Each row is a point. Each copy is the shape, with its points in the same order, turned, moved and blurred by noise. Say if it was mirrored as well.

Shape:
[+0.23 +0.31]
[-0.08 -0.58]
[-0.48 -0.65]
[-0.24 -0.28]
[+0.24 +0.28]
[+0.05 +0.22]
[-0.36 -0.35]
Copy 1:
[-0.50 +0.20]
[+0.39 -0.14]
[+0.70 +0.19]
[+0.27 +0.19]
[-0.45 +0.09]
[-0.29 +0.20]
[+0.41 +0.21]
Copy 1 is: mirrored
Copy 2 (7 x 2):
[-0.40 +0.23]
[+0.50 -0.03]
[+0.58 -0.50]
[+0.20 -0.23]
[-0.38 +0.22]
[-0.31 +0.02]
[+0.29 -0.37]
Copy 2 is: only turned
Copy 3, 7 rows:
[-0.37 +0.00]
[+0.43 +0.15]
[+0.77 -0.20]
[+0.29 -0.13]
[-0.39 -0.02]
[-0.24 -0.09]
[+0.51 -0.22]
Copy 3 is: only turned

Shape (6 x 3):
[-0.03 +0.00 +0.55]
[-0.14 -0.03 +0.13]
[+0.42 -0.39 -0.27]
[-0.34 +0.15 +0.12]
[+0.08 +0.22 +0.29]
[+0.65 -0.21 -0.68]
Copy 1:
[+0.56 +0.14 -0.20]
[+0.16 +0.24 -0.05]
[-0.09 -0.37 +0.27]
[+0.09 +0.48 -0.21]
[+0.26 +0.11 -0.38]
[-0.51 -0.65 +0.26]
Copy 1 is: only turned
Copy 2 (6 x 3):
[-0.18 -0.01 +0.49]
[+0.06 -0.02 +0.12]
[-0.29 -0.52 -0.38]
[+0.23 +0.16 +0.14]
[-0.24 +0.16 +0.16]
[-0.39 -0.38 -0.85]
Copy 2 is: mirrored
Copy 3, 6 rows:
[+0.32 -0.10 -0.43]
[-0.03 +0.08 -0.24]
[-0.63 -0.27 -0.49]
[+0.06 +0.15 +0.00]
[+0.09 -0.22 -0.13]
[-1.03 -0.49 -0.24]
Copy 3 is: mirrored
Copy 4 (6 x 3):
[-0.62 -0.35 +0.07]
[-0.40 +0.03 +0.04]
[+0.00 -0.09 -0.61]
[-0.51 +0.18 +0.23]
[-0.28 -0.25 +0.22]
[+0.50 +0.07 -0.60]
Copy 4 is: only turned

Shape (9 x 6):
[-0.12 -0.11 -0.09 -0.12 -0.37 -0.32]
[+0.45 +0.37 +0.16 -0.31 +0.46 -0.39]
[+0.14 -0.22 -0.02 +0.20 -0.61 -0.37]
[-0.05 +0.26 -0.02 +0.24 +0.01 +0.12]
[-0.02 -0.06 -0.04 -0.11 +0.29 -0.23]
[-0.54 -0.16 -0.48 -1.09 -0.59 +0.76]
[+0.16 -0.54 -0.28 +0.13 -0.37 -0.21]
[-0.22 +0.21 +0.05 +0.14 +0.19 -0.39]
[-0.08 +0.04 +0.50 +0.06 +0.22 -0.09]
Copy 1:
[-0.39 +0.18 -0.06 +0.31 -0.01 -0.28]
[-0.15 +0.34 +0.71 -0.02 +0.08 +0.53]
[-0.63 -0.02 -0.30 +0.56 -0.06 -0.04]
[-0.02 -0.37 +0.28 +0.19 +0.16 -0.06]
[+0.02 +0.25 +0.16 +0.05 +0.11 +0.08]
[+0.00 +0.18 +0.58 +0.32 -0.82 -1.39]
[-0.18 +0.06 -0.44 +0.49 -0.28 -0.04]
[-0.13 +0.08 +0.16 +0.00 +0.50 +0.01]
[-0.27 -0.14 +0.23 -0.35 +0.18 +0.06]
Copy 1 is: mirrored
Copy 2:
[+0.33 +0.37 -0.09 +0.01 +0.09 -0.04]
[-0.40 +0.15 +0.44 -0.32 -0.49 +0.04]
[+0.41 +0.32 -0.21 +0.11 +0.12 +0.40]
[+0.32 -0.28 +0.07 +0.07 -0.29 -0.10]
[+0.11 +0.03 +0.25 -0.38 -0.06 -0.13]
[-0.08 +0.15 -0.26 +0.62 +0.77 -1.21]
[+0.37 +0.13 +0.01 -0.03 +0.50 +0.32]
[+0.40 +0.09 +0.16 -0.36 -0.39 -0.12]
[+0.05 -0.16 -0.22 -0.47 -0.37 -0.07]
Copy 2 is: only turned
Copy 3:
[+0.33 -0.25 +0.02 -0.04 +0.44 +0.45]
[-0.23 -0.29 +0.33 +0.56 +0.18 -0.27]
[+0.45 -0.31 +0.14 -0.46 +0.50 +0.21]
[-0.08 -0.20 -0.12 -0.12 -0.15 +0.20]
[+0.18 -0.01 +0.08 +0.33 +0.06 +0.12]
[-0.42 +0.54 -0.40 +0.11 +0.77 +1.43]
[+0.55 +0.14 -0.02 -0.35 +0.49 +0.15]
[+0.26 -0.41 +0.04 +0.28 -0.13 +0.18]
[+0.05 -0.17 +0.47 +0.13 -0.25 +0.25]
Copy 3 is: only turned
Copy 4:
[-0.42 -0.20 -0.22 +0.20 +0.11 +0.19]
[+0.56 -0.09 -0.64 -0.23 -0.06 +0.26]
[-0.39 -0.41 -0.02 +0.24 +0.50 +0.28]
[+0.15 +0.09 +0.01 +0.17 +0.12 -0.19]
[+0.01 +0.23 -0.36 -0.03 +0.04 +0.24]
[-0.83 -0.11 +0.41 +0.21 -1.27 +0.15]
[-0.39 -0.05 +0.12 +0.26 +0.37 +0.59]
[-0.01 +0.17 -0.51 +0.09 +0.25 -0.13]
[+0.03 +0.13 -0.23 -0.43 +0.22 -0.17]
Copy 4 is: only turned

Shape, 13 rows:
[-0.04 -0.04 -0.48 -0.58 +0.63 +0.44 -0.63 -0.30]
[-0.10 -0.26 -0.25 +0.09 +0.36 +0.30 -0.23 -0.18]
[+0.47 +0.19 +0.33 -0.36 +0.28 -0.23 +0.18 +0.23]
[-0.27 +0.40 -0.14 +0.40 +0.21 +0.51 -0.27 -0.16]
[+0.11 +0.41 -0.45 -0.18 -0.18 +0.36 -0.47 -0.52]
[-0.56 -0.14 -0.59 +0.57 -0.13 +0.11 -0.27 -0.32]
[+0.31 +0.40 -0.10 +0.31 -0.21 +0.82 +0.20 -0.39]
[-0.09 +0.49 +0.20 -0.47 +0.03 +0.06 -0.03 -0.23]
[+0.38 +0.31 +0.04 +0.42 +0.64 +0.10 -0.44 +0.09]
[+0.06 +0.25 -0.07 -0.17 -0.25 -0.12 +0.50 -0.14]
[-0.36 -0.21 +0.53 -0.06 -0.48 -0.38 +0.01 -0.16]
[-0.13 -0.37 -0.21 -0.17 -0.21 +0.30 +0.14 +0.46]
[-0.39 -0.18 +0.36 -0.52 -0.13 -0.50 +0.12 -0.41]
Copy 1:
[-0.53 -0.18 +0.23 -0.96 +0.24 -0.48 -0.07 +0.49]
[-0.21 -0.15 +0.11 -0.63 +0.18 -0.05 +0.01 -0.15]
[-0.40 -0.25 -0.07 +0.17 -0.24 +0.46 +0.01 +0.58]
[-0.11 +0.44 -0.04 -0.44 +0.52 -0.04 +0.29 -0.10]
[-0.24 +0.36 +0.64 -0.29 +0.41 -0.37 +0.05 +0.32]
[+0.37 +0.32 +0.20 -0.49 +0.15 -0.34 +0.09 -0.61]
[-0.26 +0.52 +0.58 -0.21 +0.75 +0.54 +0.07 -0.04]
[-0.67 +0.40 +0.11 +0.02 -0.08 -0.05 +0.00 +0.38]
[-0.06 -0.31 -0.16 -0.33 +0.45 +0.19 +0.63 +0.38]
[-0.14 +0.39 +0.38 +0.15 -0.30 +0.41 -0.17 +0.07]
[-0.40 +0.04 +0.03 +0.51 -0.33 -0.17 -0.13 -0.49]
[-0.02 -0.04 -0.08 -0.19 +0.11 +0.17 -0.76 -0.12]
[-0.64 +0.06 +0.15 +0.24 -0.73 -0.21 -0.11 -0.22]
Copy 1 is: only turned
Copy 2:
[+0.49 +0.05 -0.66 +0.17 +0.08 +0.94 -0.22 -0.25]
[+0.27 -0.24 -0.34 -0.03 +0.16 +0.48 +0.05 +0.16]
[+0.69 +0.56 +0.32 +0.24 +0.02 -0.21 +0.21 -0.21]
[-0.13 -0.30 -0.40 +0.24 +0.44 +0.29 +0.40 -0.21]
[+0.03 -0.09 -0.82 +0.50 -0.48 +0.33 +0.24 -0.25]
[-0.39 -0.43 -0.76 -0.02 +0.08 +0.07 +0.15 +0.69]
[-0.06 -0.60 -0.03 +0.77 -0.15 +0.15 +0.50 -0.18]
[+0.28 +0.04 -0.18 +0.20 -0.12 -0.19 +0.06 -0.64]
[+0.38 +0.25 -0.18 +0.34 +0.55 +0.40 +0.76 -0.04]
[+0.03 -0.03 -0.03 +0.37 -0.27 -0.52 +0.04 -0.04]
[+0.11 -0.18 +0.04 -0.56 -0.35 -0.61 +0.21 -0.17]
[-0.22 -0.07 +0.35 +0.01 -0.24 +0.34 -0.15 +0.19]
[+0.54 -0.01 -0.23 -0.42 -0.32 -0.55 -0.22 -0.24]
Copy 2 is: mirrored
Copy 3:
[+0.65 +0.23 +0.30 -0.23 -0.65 +0.40 +0.47 -0.38]
[+0.43 -0.05 -0.25 -0.07 -0.36 +0.05 +0.28 -0.10]
[+0.05 +0.01 +0.49 +0.16 +0.10 +0.25 -0.51 -0.07]
[+0.41 -0.18 -0.18 -0.01 +0.27 -0.13 +0.58 -0.23]
[+0.18 +0.20 +0.39 +0.00 -0.29 -0.44 +0.71 -0.26]
[+0.22 -0.04 -0.61 -0.36 -0.32 -0.69 +0.48 -0.14]
[+0.01 -0.38 +0.33 +0.25 +0.19 -0.30 +0.79 +0.34]
[-0.32 +0.04 +0.40 +0.00 +0.08 +0.09 +0.27 -0.40]
[+0.82 -0.12 +0.05 +0.26 +0.27 +0.11 +0.03 -0.26]
[-0.42 -0.09 +0.44 -0.26 +0.00 -0.32 -0.08 +0.10]
[-0.75 -0.17 -0.23 +0.18 -0.26 -0.28 -0.28 -0.34]
[-0.16 +0.27 -0.21 -0.07 -0.33 +0.07 -0.03 +0.35]
[-0.65 -0.22 +0.18 -0.21 -0.55 -0.11 -0.26 -0.65]
Copy 3 is: only turned

Shape (14 x 9):
[+0.20 -0.10 -0.13 +0.75 +0.24 -0.12 +0.38 -0.11 -0.68]
[+0.26 +0.12 +0.06 +0.23 +0.07 +0.41 +0.22 -0.14 +0.15]
[-0.12 -0.05 +0.44 +0.57 +0.14 +0.30 +0.42 -0.15 -0.35]
[+0.45 -0.25 -0.17 +0.38 -0.51 +0.24 -0.71 +0.66 -0.05]
[+0.22 +0.43 +0.08 -0.01 -0.45 +0.15 -0.05 +0.04 +0.04]
[+0.22 +0.15 -0.21 +0.11 -0.48 +0.12 -0.45 +0.31 +0.38]
[+0.69 -0.15 -0.40 +0.59 -0.18 +0.25 -0.15 +0.78 -0.63]
[+0.23 +0.03 -0.35 +0.15 -0.45 +0.20 -0.26 +1.06 -0.10]
[-0.13 -0.12 -0.63 -0.25 -0.33 -0.06 +0.25 -0.16 +0.00]
[-0.01 +0.09 +0.26 +0.16 +0.20 -0.22 +0.06 +0.12 -0.08]
[+0.10 -0.03 +0.16 +0.04 +0.26 +0.22 +0.11 -0.14 -0.60]
[-0.34 +0.23 -0.28 +0.01 -0.10 +0.23 -0.16 -0.05 +0.17]
[+0.71 -0.67 -0.42 +0.27 -0.55 +0.24 +0.15 +0.47 -0.20]
[+0.24 +0.22 +0.11 +0.00 +0.14 +0.31 -0.07 +0.03 +0.40]
Copy 1 (14 x 9):
[+0.34 -0.47 -0.13 +0.33 +0.43 +0.49 +0.22 +0.18 +0.05]
[-0.04 +0.22 -0.04 +0.16 -0.19 +0.09 +0.14 +0.04 +0.45]
[+0.14 -0.42 +0.14 +0.50 -0.10 +0.05 +0.11 +0.40 +0.35]
[-0.67 +0.02 -0.83 +0.00 -0.07 +0.54 -0.72 -0.05 +0.12]
[-0.25 +0.44 -0.52 +0.20 -0.20 -0.10 +0.01 +0.24 +0.01]
[-0.45 +0.54 -0.54 +0.08 -0.14 +0.08 -0.51 -0.15 +0.02]
[-0.43 -0.18 -0.82 +0.24 +0.24 +1.10 -0.13 +0.09 +0.20]
[-0.86 +0.32 -0.65 +0.50 +0.03 +0.73 -0.43 +0.00 -0.06]
[-0.35 +0.61 +0.11 -0.01 +0.60 +0.01 -0.01 +0.20 -0.09]
[-0.14 -0.14 +0.00 +0.33 -0.18 +0.05 +0.09 -0.05 -0.25]
[-0.08 -0.23 +0.11 -0.01 -0.12 +0.33 +0.29 +0.48 -0.02]
[-0.11 +0.58 +0.13 +0.15 -0.09 +0.08 -0.34 +0.19 -0.08]
[-0.81 -0.07 -0.63 -0.01 +0.61 +0.51 -0.11 -0.02 +0.53]
[-0.20 +0.39 -0.05 +0.08 -0.45 +0.03 +0.01 -0.19 +0.25]
Copy 1 is: mirrored
Copy 2 (14 x 9):
[+0.58 +0.08 -0.31 -0.36 -0.25 -0.45 -0.24 -0.89 -0.04]
[-0.20 -0.04 -0.08 -0.66 -0.33 +0.03 -0.18 -0.32 +0.07]
[-0.10 +0.06 -0.39 -0.22 -0.49 -0.08 +0.07 -0.79 +0.10]
[-0.22 +0.00 +0.39 -0.10 -0.75 -0.82 -0.57 +0.37 -0.18]
[-0.23 -0.43 +0.24 -0.35 -0.12 -0.30 +0.02 -0.06 +0.12]
[-0.37 -0.01 +0.54 -0.19 -0.32 -0.28 -0.31 +0.37 +0.11]
[+0.16 +0.09 +0.13 -0.54 -0.52 -1.23 -0.58 -0.18 -0.38]
[-0.50 +0.22 +0.37 -0.23 -0.19 -1.02 -0.36 +0.27 -0.35]
[+0.06 +0.00 -0.29 -0.16 +0.42 -0.22 -0.23 +0.24 +0.31]
[+0.08 +0.06 +0.07 -0.02 -0.21 -0.05 +0.11 -0.44 -0.26]
[+0.29 -0.09 -0.40 -0.30 -0.39 -0.27 +0.23 -0.32 -0.04]
[-0.11 +0.28 +0.16 -0.19 +0.02 -0.11 +0.09 +0.09 +0.39]
[-0.01 -0.26 -0.27 -0.28 -0.32 -0.80 -1.09 +0.10 -0.24]
[-0.24 +0.05 +0.20 -0.53 -0.27 +0.27 -0.01 -0.01 -0.16]
Copy 2 is: mirrored

Shape (17 x 11):
[+0.00 +0.19 -0.34 -0.13 -0.20 -0.59 +0.16 -0.47 +0.29 -0.20 +0.20]
[+0.19 +0.29 +0.07 +0.71 +0.22 -0.57 +0.35 -0.25 +0.37 -0.01 -0.17]
[-0.35 -0.53 -0.20 +0.52 -0.61 +0.28 -0.60 +0.08 -0.14 -0.03 +0.42]
[+0.35 -0.50 +0.48 +0.42 -0.23 -0.05 -0.08 +0.07 -0.17 -0.24 -0.41]
[-0.17 +0.48 +0.34 -0.25 +0.22 -0.51 -0.24 +0.59 -0.18 +0.15 +0.42]
[+0.22 +0.50 -0.17 +0.20 +0.34 -0.43 -0.15 -0.10 -0.10 -0.42 +0.37]
[+0.41 +0.00 +0.65 +0.13 +0.17 +0.36 +0.04 +0.26 +0.45 +0.32 +0.07]
[+0.11 +0.21 +0.22 +0.59 +0.12 +0.24 -0.59 +0.06 +0.06 +0.30 +0.59]
[+0.21 -0.48 -0.34 +0.68 -0.40 -0.45 +0.21 -0.43 -0.06 +0.37 -0.21]
[+0.41 -0.50 +0.40 +0.54 +0.15 +0.20 +0.34 +0.29 +0.47 -0.52 +0.38]
[-0.33 +0.57 -0.35 -0.17 -0.27 +0.05 +0.18 -0.04 +0.08 -0.45 -0.08]
[+0.14 -0.45 +0.32 -0.25 +0.12 +0.07 -0.42 -0.42 +0.67 +0.23 -0.52]
[-0.24 +0.34 -0.12 -0.19 +0.23 +0.53 -0.50 -0.06 -0.36 +0.07 -0.33]
[+0.20 -0.03 +0.39 +0.60 +0.37 -0.11 -0.19 -0.33 +0.01 -0.48 +0.02]
[+0.25 +0.00 +0.23 -0.09 -0.40 +0.25 +0.21 +0.23 -0.09 +0.38 -0.36]
[+0.23 +0.13 -0.34 +0.04 -0.03 +0.14 +0.34 +0.23 +0.39 +0.35 -0.48]
[-0.42 -0.10 -0.21 -0.27 +0.00 +0.06 +0.12 -0.43 +0.32 +0.11 +0.19]
Copy 1:
[-0.09 +0.14 -0.23 +0.01 -0.52 -0.20 -0.37 -0.40 +0.07 -0.82 +0.03]
[+0.40 -0.21 +0.09 +0.22 -0.52 +0.00 +0.38 -0.21 -0.31 -0.84 -0.12]
[+0.09 -0.73 -0.29 -0.03 +0.36 +0.60 -0.56 -0.13 +0.44 -0.18 +0.59]
[+0.49 -0.23 +0.12 +0.38 -0.32 +0.23 +0.11 -0.16 +0.07 +0.35 +0.40]
[-0.30 +0.55 -0.03 -0.16 +0.57 +0.21 +0.28 -0.17 -0.04 -0.35 -0.23]
[-0.15 +0.20 +0.36 -0.06 -0.23 +0.48 -0.04 -0.57 +0.00 -0.76 -0.18]
[-0.05 -0.42 +0.21 +0.01 +0.21 -0.22 +0.32 -0.29 -0.68 +0.17 +0.23]
[-0.12 -0.65 +0.27 -0.27 +0.51 +0.39 +0.23 -0.47 -0.05 -0.43 +0.26]
[+0.62 -0.72 -0.35 -0.01 -0.66 -0.04 -0.03 -0.06 +0.40 -0.34 -0.11]
[+0.07 -0.39 -0.14 +0.26 -0.36 +0.63 +0.00 -0.41 -0.89 +0.09 +0.38]
[-0.41 +0.16 +0.29 +0.37 -0.18 -0.04 -0.63 +0.19 -0.01 -0.73 +0.08]
[+0.63 -0.23 +0.16 +0.08 +0.07 -0.76 -0.34 -0.61 -0.27 -0.02 +0.46]
[+0.05 -0.09 +0.89 -0.15 +0.41 -0.09 -0.56 +0.04 +0.19 -0.20 +0.06]
[+0.43 -0.07 +0.50 +0.02 -0.33 +0.49 +0.14 -0.50 -0.21 -0.40 +0.45]
[-0.09 -0.34 +0.17 +0.22 -0.03 -0.39 -0.02 +0.23 +0.02 +0.28 -0.01]
[+0.09 -0.46 +0.18 +0.34 -0.11 -0.46 -0.34 +0.08 -0.34 -0.17 -0.44]
[+0.03 -0.11 -0.13 -0.36 -0.12 -0.33 -0.66 -0.08 -0.21 -0.58 +0.29]
Copy 1 is: mirrored
Copy 2, 17 rows:
[-0.15 -0.11 +0.12 +0.06 -0.24 +0.45 +0.24 +0.06 +0.74 +0.17 -0.38]
[+0.48 +0.03 -0.61 -0.28 -0.10 +0.39 +0.48 -0.16 +0.52 -0.11 +0.01]
[-0.43 +0.89 +0.21 +0.12 +0.14 +0.86 +0.08 +0.22 -0.54 -0.16 -0.26]
[+0.25 +0.72 -0.40 -0.20 +0.23 +0.07 +0.32 +0.52 -0.23 +0.35 +0.00]
[+0.20 -0.19 +0.12 +0.63 -0.59 +0.10 -0.20 +0.03 -0.09 +0.00 +0.59]
[+0.30 -0.05 -0.03 +0.55 +0.14 +0.46 -0.06 -0.08 +0.55 +0.03 +0.20]
[+0.15 +0.60 -0.61 +0.01 -0.42 -0.40 -0.28 -0.08 -0.14 -0.16 -0.06]
[+0.37 +0.52 -0.26 +0.32 -0.07 +0.51 -0.45 -0.18 -0.35 -0.43 -0.07]
[+0.12 +0.09 -0.38 -0.31 +0.07 +0.51 +0.78 +0.32 -0.12 -0.10 -0.71]
[+0.02 +1.18 -0.55 +0.17 +0.01 -0.13 +0.27 +0.11 +0.39 -0.32 +0.04]
[-0.59 -0.04 -0.08 +0.02 +0.02 +0.39 -0.03 -0.37 +0.34 +0.47 +0.16]
[+0.33 +0.60 +0.27 -0.59 -0.29 -0.39 -0.10 -0.06 -0.06 +0.30 -0.49]
[-0.12 -0.04 +0.29 -0.11 +0.43 -0.03 -0.50 -0.34 -0.36 +0.22 +0.16]
[+0.53 +0.62 -0.26 -0.10 +0.35 +0.35 -0.06 +0.25 +0.38 -0.15 +0.14]
[-0.26 +0.10 -0.55 -0.05 -0.18 -0.22 +0.04 +0.08 -0.50 +0.39 -0.17]
[-0.14 +0.15 -0.48 -0.12 -0.12 -0.23 +0.46 -0.64 -0.15 +0.28 -0.29]
[-0.40 +0.01 +0.31 -0.28 -0.18 +0.01 -0.01 -0.12 +0.26 -0.14 -0.30]
Copy 2 is: mirrored
Copy 3, 17 rows:
[+0.57 +0.37 -0.27 -0.41 +0.66 +0.11 -0.33 +0.27 -0.20 +0.17 -0.20]
[+0.42 +0.17 -0.15 -0.49 +0.14 -0.28 -0.26 +0.78 -0.49 -0.42 +0.25]
[-0.04 -0.06 +0.06 +0.51 +0.04 -0.13 -1.14 -0.20 +0.26 +0.20 +0.17]
[+0.39 -0.30 +0.16 -0.16 -0.23 +0.32 -0.47 +0.06 +0.18 -0.61 +0.47]
[-0.38 +0.25 +0.38 +0.07 +0.12 +0.72 -0.07 +0.52 -0.58 +0.21 -0.15]
[-0.07 +0.09 +0.05 -0.32 +0.52 +0.18 -0.34 +0.84 -0.09 -0.15 -0.46]
[-0.25 -0.57 +0.08 -0.28 -0.03 -0.02 +0.20 -0.02 -0.38 -0.09 +0.54]
[-0.52 -0.46 -0.06 +0.21 +0.12 -0.12 -0.54 +0.52 -0.21 +0.19 +0.22]
[+0.71 +0.05 -0.55 -0.26 -0.07 -0.10 -1.04 +0.06 -0.43 -0.42 +0.22]
[-0.12 -0.29 +0.58 -0.81 +0.06 -0.40 -0.37 -0.02 +0.16 -0.23 +0.41]
[+0.46 +0.32 +0.10 +0.19 +0.45 -0.11 +0.15 +0.16 +0.07 -0.03 -0.51]
[+0.12 -0.09 -0.66 -0.15 +0.46 +0.30 +0.08 -0.21 +0.10 -0.27 +0.87]
[-0.24 -0.05 -0.45 +0.61 +0.08 +0.27 +0.13 +0.11 +0.23 -0.34 -0.32]
[+0.02 -0.16 -0.03 -0.38 +0.09 +0.00 -0.36 +0.78 +0.34 -0.34 +0.30]
[+0.38 -0.34 -0.03 +0.14 -0.19 +0.25 +0.05 -0.34 -0.41 -0.28 +0.05]
[+0.24 +0.02 -0.20 -0.06 +0.25 -0.22 +0.12 -0.30 -0.61 -0.60 -0.04]
[+0.17 +0.38 -0.51 -0.15 +0.26 -0.07 -0.06 -0.15 +0.00 +0.36 -0.02]
Copy 3 is: only turned
Copy 4 (17 x 11):
[+0.27 -0.40 -0.31 +0.49 +0.21 -0.01 -0.21 -0.35 -0.54 -0.16 +0.29]
[+0.28 -0.35 -0.01 -0.03 +0.01 -0.76 -0.12 +0.01 -0.33 +0.29 +0.36]
[-0.43 +0.02 -0.13 -0.11 -0.13 +0.51 -1.13 -0.17 +0.38 -0.25 +0.46]
[-0.53 +0.25 +0.26 -0.06 -0.07 -0.32 -0.27 +0.46 -0.12 -0.38 +0.17]
[+0.33 +0.27 -0.54 +0.20 +0.76 +0.18 +0.20 +0.14 +0.40 +0.18 +0.20]
[+0.08 +0.23 -0.33 +0.64 +0.28 -0.32 -0.25 -0.38 -0.09 +0.40 +0.18]
[-0.48 -0.42 -0.14 -0.22 +0.18 -0.30 +0.12 +0.31 +0.39 +0.11 -0.40]
[-0.35 +0.01 -0.26 -0.22 +0.26 -0.19 -0.46 -0.34 +0.62 +0.39 +0.13]
[+0.20 -0.32 +0.06 -0.22 -0.22 -0.64 -0.67 -0.17 -0.21 -0.79 +0.52]
[-0.54 -0.16 -0.53 +0.21 -0.49 -0.35 -0.34 +0.61 +0.06 +0.26 -0.12]
[+0.32 -0.20 +0.34 +0.72 +0.07 +0.48 -0.22 -0.18 -0.15 +0.30 +0.08]
[-0.51 -0.53 +0.14 -0.31 +0.60 -0.06 -0.30 +0.11 -0.58 -0.30 -0.50]
[+0.09 +0.32 +0.57 -0.03 +0.53 +0.39 -0.44 -0.41 +0.17 +0.07 -0.47]
[-0.43 +0.38 -0.10 -0.03 -0.06 -0.47 -0.25 -0.11 -0.32 +0.36 +0.07]
[-0.07 -0.24 +0.39 +0.03 +0.11 +0.06 +0.01 +0.26 +0.32 -0.52 -0.14]
[+0.33 -0.67 +0.45 +0.28 +0.12 -0.22 -0.38 +0.25 +0.14 -0.16 -0.29]
[+0.25 -0.47 -0.28 -0.05 +0.06 +0.35 -0.36 -0.35 -0.40 -0.10 -0.21]
Copy 4 is: mirrored
